Each row is a point. The last column is the point's height on a tilted bowl or saddle (a function of degree 2), plus a little noise. Along how many of its main directions does it bend up, bend down or stay straight?

Points:
[[-0.52  0.12 -0.37 -0.07]
 [-0.07 -0.20  0.22 -0.03]
 [ 0.57 -0.33 -0.27 -0.08]
 [-0.11 -0.13  0.14  0.02]
 [-0.15 -0.04  0.46 -0.25]
 [ 0.58 -0.01 -0.27 -0.15]
 [-0.09  0.59 -0.23  0.08]
 [-0.49 -0.16  0.89 -1.21]
 [ 0.42 -0.59 -0.02  0.03]
 [ 1.04  0.06 -0.22 -0.55]
 [-0.03 -0.21 -0.28  0.04]
 [ 0.15 -0.11  0.15  0.03]
 [-0.26  0.16 -0.46 -0.07]
 [ 0.29 -0.35  0.41 -0.19]
 [-0.20  0.04  0.19  0.00]]
Directions: 0 up, 2 down, 1 straight

Points, 23 rows:
[[-0.30 -0.20  0.31 -0.32  0.15]
 [-0.07  0.04 -0.48 -0.21  0.18]
 [ 0.03 -0.13 -0.16  0.27  0.14]
 [ 0.01  0.10 -0.15 -0.33  0.12]
 [ 0.82  0.38  0.29 -0.31  0.77]
 [ 0.27 -0.13  0.21 -0.44  0.31]
 [-0.51  0.08  0.56 -0.02  0.21]
 [-0.09  0.38 -0.64 -0.49  0.41]
 [ 0.00 -0.68 -0.14 -0.33  0.47]
 [-0.12 -0.12  0.35 -0.46  0.20]
 [ 0.21  0.01 -0.46 -0.09  0.25]
 [ 0.80 -0.08  0.34 -0.02  0.70]
 [-0.12  0.44 -0.70  0.50  0.37]
 [-0.52  0.50  0.04 -0.12  0.16]
 [ 0.18 -0.21  0.17  0.52  0.30]
 [-0.14 -0.44 -0.33 -0.73  0.50]
 [-0.22  0.71 -0.33  0.13  0.21]
 [-0.36  0.02  0.45  0.38  0.18]
 [-0.44  0.20  0.18 -0.12  0.07]
 [ 0.58  0.05  0.10  0.80  0.58]
 [ 0.08 -0.19 -0.03 -0.39  0.20]
 [ 0.35  0.20 -0.62 -0.13  0.39]
 [-0.08 -0.11  0.55  0.03  0.17]]
Directions: 4 up, 0 down, 0 straight
